Rows are points. Any point is a mix of the corners, with weights that add up to 1. It lies inside the corners' shape when no weight is negative. Say inside or outside, and name the corners with a negative weight.

Corners:
(1): [-25.4  25.0]
(2): [  5.7 -13.9]
(3): [4.8 9.6]
Points:
[  3.8 -10.6] -> inside
[-23.6  18.8] -> outside (3)
[1.7 3.4] -> inside
[3.8 7.3] -> inside
[  8.8 -12.5] -> outside (1)

Corners:
(1): [-13.0   3.5 -23.3  -9.7   4.9  16.7 -27.3  -1.3   2.9]
(2): [  3.9   0.9 -15.6 -17.3  -7.2  20.8  -1.8   0.3  -2.7]
(3): [  5.4 -17.4 -17.3   5.2  30.8 -11.6   1.2 -15.5 -23.2]
(4): [ 18.8 -20.1  11.2  21.0  21.4   4.1 -10.3  -4.1  -0.7]
(5): [ -6.8  -9.6  -1.3 -19.4  -1.3  -9.9 -35.2 -28.2   9.8]
(6): [ -9.5  15.3  29.1  16.8  42.8   7.5  10.5  26.3 -12.6]
(7): [  1.2  15.7   6.6   7.8  -3.0 -22.6  10.6 -24.3   7.2]
(8): [-13.8  13.2  37.2  21.7   1.3  19.0  27.7  21.4  11.9]
(9): [ -0.8  -8.7 -15.9  14.2  -1.4   9.0  16.8  32.2 -14.0]
(10): [ -9.7   8.3 -16.0 -17.2  11.6  -6.1  20.3  13.7   8.8]
Points:
[ -0.9  -3.3 -11.5  -4.0   3.2   2.3   4.6   1.9   0.5] -> outside (6)
[-4.2  3.8 -0.9 -1.3  8.2  1.8 12.1  5.5 -4.2] -> outside (1, 4)
[-3.4 -0.9 -1.2  2.1 11.3 -2.5 -2.3 -1.1  3.1] -> outside (2)
[ -4.3  -1.0 -10.1  -9.0 -13.8   9.9  -5.1  -7.2   1.7] -> outside (4, 6, 10)
[-3.9  4.3 -9.0 -7.1  8.6 -2.8 10.2  3.1  2.4] -> inside
[-10.6   3.4 -25.7  -8.2  13.3  -8.8   7.0  11.8  -9.3] -> outside (2, 4, 8)
